Each point is reached from the start by the listed moves, each made 0, 1 or 2 times, or once backwards (-1), plus a little noise. Say if it took an odd or an even number of moves. Then give how often each move was made.
(in the rows, 128 means zero)

Moves:
(1): [136 105 142 143 129]
(2): [106 122 131 128 105]
(3): [146 141 137 135 107]
Start: [123 132 137 140 108]
Points:
[146 127 170 170  45] => even (1, 1, 2)
[132 171 134 134  80] => even (-1, 0, 1)
[122 137 139 139 106] => even (0, 0, 0)
[113  90 180 178  40] => odd (2, 2, 1)

Moves:
(1): [147 142 108 127 146 160]
(2): [158 129 137 113 123 126]
(3): [134 114 147 134 129 130]
(4): [131 143 128 132 143 118]
(5): [125 114 117 121 129 116]
(6): [100 135 148 112 122 134]
Start: [115 134 126 130 127 134]
Points:
[182 206  87 117 172 196] => even (2, 1, -1, 1, -1, 0)
[149 113 103 148 166  85] => even (0, 0, 1, 2, 2, -1)
[124 149 204 101 128 191] => odd (1, 1, 2, 0, -1, 2)
[136 156 136  97 135 169] => odd (1, 1, 0, 0, 0, 1)
[205 187 115 125 151 116] => odd (0, 2, -1, 2, -1, -1)
[ 99 123 182  61 102  75] => even (-1, 2, 0, 1, 2, 2)

Moves:
(1): [131 112 122 144 142 142 140 104 126 104 119]
(2): [109 141 158 112 123 138 124 141 139 139 111]
(3): [124 122 125 156 118 118 132 136 166 138 122]
(4): [133 119 118 144 112 120 135 145 136 117 136]
(5): [138 134 148 124 140 144 129 108 110 127 116]
(6): [130 132 111 139 137 134 130 121 115 133 159]
(7): [129 134 144 118 128 141 117 127 147 136 137]
(8): [146 105 138 105 149 138 136 142 119 124 128]
Start: [130 131 127 134 126 134 129 125 131 133 141]
Points:
[125 143 157 185 134 149 148 109 151 160 110] => odd (0, 1, 2, 0, 2, 1, -1, 0)
[129 129 149  94 101 140 107 158 170 123 156] => even (0, 0, -1, 1, -1, -1, 2, 0)
[ 92 204 228  71 108 155 109 124  85 159  59] => odd (-1, 2, -1, 0, 2, -1, -1, -1)
[114 113 130 223 131 139 156  49 181 105  49] => odd (2, 0, 2, -1, 1, -1, -1, -1)
[186 129 209  51 188 200 116 128 104 169 174] => even (-1, 0, 0, 0, 2, 1, 2, 2)
[139 109 104 224 181 179 159  41 152 126 153] => even (2, 0, 2, -1, 1, 2, 0, 0)

Moves:
(1): [131 124 119 128 130 126 126 130 124 126 127 123 121 133]
(2): [132 130 128 127 140 132 130 132 118 136 126 131 125 121]
(3): [128 130 133 128 121 129 134 142 125 125 126 131 118 139]
(4): [131 118 134 134 141 132 136 127 113 135 119 120 128 143]
(5): [118 132 121 137 111 124 109 139 128 145 119 125 124 118]
(6): [129 130 136 129 129 135 126 130 131 125 122 123 137 127]
(7): [131 125 129 127 114 124 131 129 121 122 128 125 132 116]
(8): [138 133 136 139 135 130 125 138 123 126 141 118 148 128]
(9): [120 139 122 123 127 131 123 140 121 130 130 135 134 127]
(10): [126 117 136 133 135 123 118 120 127 122 126 130 138 127]
(11): [129 123 121 126 126 125 126 125 135 124 118 134 132 132]
Start: [132 128 132 131 134 127 125 125 128 136 125 125 131 118]
Points:
[137 108 150 130 142 138 162 134  72 154  90 128 110 118] => odd (-1, 2, 1, 2, 0, 0, 2, -1, 0, 0, 0)
[169 145 149 141 170 151 136 135 124 115 151  86 185 121] => even (1, 0, -1, 0, -1, 2, 0, 2, 0, -1, 0)
[120 149  85 112 127 128 124 165 128 143 113 155 111 154] => odd (1, 0, 1, 0, 0, -1, -1, 0, 2, -1, 2)
[138 105 126 125 222 144 108 117  99 126  88 132 180 145] => even (2, 2, -1, 1, -1, 2, -1, 0, 2, 2, 2)
[116 124 109 156 111 107  84 117 141 173 125 103 106 108] => odd (1, -1, -1, 0, 2, -1, -1, 0, -1, 0, -1)
[183  94 157 168 249 138 143 110  68 147 150  81 152 155] => odd (2, 2, -1, 2, -1, -1, -1, 2, -1, 1, -1)

Moves:
(1): [131 125 122 134 135 127 119 125 125 116 121 138 123]
(2): [122 124 131 121 138 138 139 121 133 131 125 123 128]
(3): [133 127 130 123 144 132 132 128 129 119 127 128 141]
(4): [145 130 126 133 136 125 134 127 123 156 128 128 120]
(5): [125 125 130 119 100 117 128 111 128 136 143 122 120]
(6): [137 116 123 127 114 120 123 145 140 130 138 140 129]
(7): [117 119 149 127 139 122 123 135 131 136 140 137 134]
(8): [118 114 114 127 130 117 128 131 142 126 114 124 142]
(9): [134 133 122 133 125 132 129 121 138 123 133 122 126]
(10): [141 128 133 124 115 128 126 126 142 115 129 124 126]
(11): [129 133 128 144 118 140 115 127 127 135 128 137 132]
(12): [121 123 139 106 136 128 115 126 126 115 135 120 126]
Start: [128 124 117 128 127 123 147 123 123 130 134 123 134]
Points:
[190 143 123  83 249 177 170  75 123  77 112  75 106] => even (2, 2, 2, 2, -1, -1, -1, -1, 2, 1, -1, 2)
[156 124 187 114  97 123 115 103 143 146 201 125 112] => even (0, 0, 0, 1, 1, 0, 2, -1, 1, 2, 1, 1)
[134 135 164 125 168 132  87 106  77 118 151 141 106] => even (2, -1, 0, 1, 0, -1, 1, -1, 0, 0, 1, 2)
[118 137 164  88 166 118 169  89  96 163 184  88 121] => odd (-1, 0, 1, 1, 1, -1, 1, -1, 1, -1, -1, 1)
[124 111  91 143 107 141 172 136 203 110 122 109 151] => even (-1, 2, -1, -1, -1, 1, 0, 1, 2, 1, 0, -1)
[127  98  96  79 133 100 115 108 137  60 109 100 107] => odd (2, 0, -1, 0, 0, 0, -1, 1, 0, 1, -1, 2)
[162 142  96 165  29 149 135 128 147 136 176 146 142] => even (-1, 0, 1, -1, 1, 2, -1, -1, 1, 0, 2, -1)
[ 85 118 178  89 170 135 169 109 132 154 190  98 113] => even (-1, 2, -1, 0, 0, 0, 2, -1, 2, -1, -1, 1)

Moves:
(1): [125 130 110 138 130 125 121 129 127 133 134 132 128 114 131 118 123 127
 122 129]
(2): [122 136 136 122 118 132 130 130 134 123 127 119 117 116 136 127 125 120
 125 137]
(3): [134 115 119 138 122 123 124 131 124 120 130 143 129 128 111 123 115 137
 160 127]
(4): [125 120 132 121 135 131 135 133 129 141 117 135 136 132 139 131 141 129
 129 134]
(5): [135 115 120 146 115 121 110 111 123 130 126 134 144 139 127 143 128 142
 122 118]
(6): [137 124 126 124 125 132 116 138 114 137 130 104 123 131 116 140 138 121
 132 127]
(7): [126 118 116 116 126 123 134 132 118 130 126 128 122 135 131 138 121 125
 139 131]
(8): [118 126 116 132 118 141 123 123 119 127 132 128 132 129 135 125 106 138
 116 132]
(9): [127 124 119 133 134 132 139 121 134 129 121 143 118 134 133 110 130 121
 127 130]
(10): [137 123 123 131 144 119 128 120 128 139 119 130 130 131 121 133 144 122
 141 135]
(11): [127 120 119 124 134 127 132 131 138 130 134 138 126 126 125 130 134 131
 136 135]
(12): [124 130 122 131 125 131 132 117 127 133 131 127 135 116 137 119 128 113
 112 132]
(13): [123 134 130 132 123 128 119 128 115 120 133 125 126 133 123 126 127 130
 128 120]
(14): [122 121 120 132 130 126 124 126 130 138 132 127 135 132 132 125 124 126
 126 125]
(15): [125 137 133 124 118 138 140 123 128 133 135 132 124 134 130 124 120 141
 132 122]
(16): [124 132 129 130 125 127 139 126 125 126 126 117 128 127 134 124 128 122
 121 135]
(17): [118 127 130 129 136 131 142 139 128 136 126 126 125 136 122 131 130 119
 135 120]
(18): [122 136 142 130 114 127 129 137 110 132 144 130 128 131 123 130 112 137
 117 129]
Start: [127 122 116 124 129 129 118 139 134 123 120 117 125 130 114 131 109 149
 115 129]
Points:
[120 135  63 186  72 137  36  75  96 106 161 147 173 126 129 142  37 241
  40  95] => even (2, -1, -1, -1, 2, -1, 0, 2, -1, 0, 0, 0, 1, -1, 1, -1, -1, 0)
[ 45 164  96 105  82 162 170 128 121 155 138 113 108  98 207  89  54 115
  45 126] => even (2, 2, -1, 1, 0, -1, 2, 0, 0, -1, -1, 2, 1, 1, 2, 0, 1, 0)
[113 129 160  87 115 140 161 220  77 163 137  96  63 178  68 171 129 144
 165 120] => even (0, 1, 0, 1, 0, 2, 1, -1, 1, 0, 1, -1, 1, -1, 1, 0, 2, 2)
[ 71 144  99 112  54 170 149 143  72 105 175  83  74 129 141  77  14 129
  45 171] => even (-1, 1, 0, -1, -1, 1, 1, 2, 2, -1, 1, 1, 1, 1, 0, 2, -1, 2)
[ 89 105  71 124 137 137 198 103 153 175  98 156 148 114 198  76 104 114
  73 169] => odd (1, 0, 0, 2, 0, -1, 1, 0, 1, 0, 0, 2, -1, 1, 1, 2, 0, 0)
[ 46 171  88 138  99 194 221 141 132 119 166 165  77 123 144  38   7 152
  69 133] => even (1, 0, 0, -1, -1, -1, 0, 2, 2, -1, 1, 1, 0, -1, 2, 1, 2, 1)
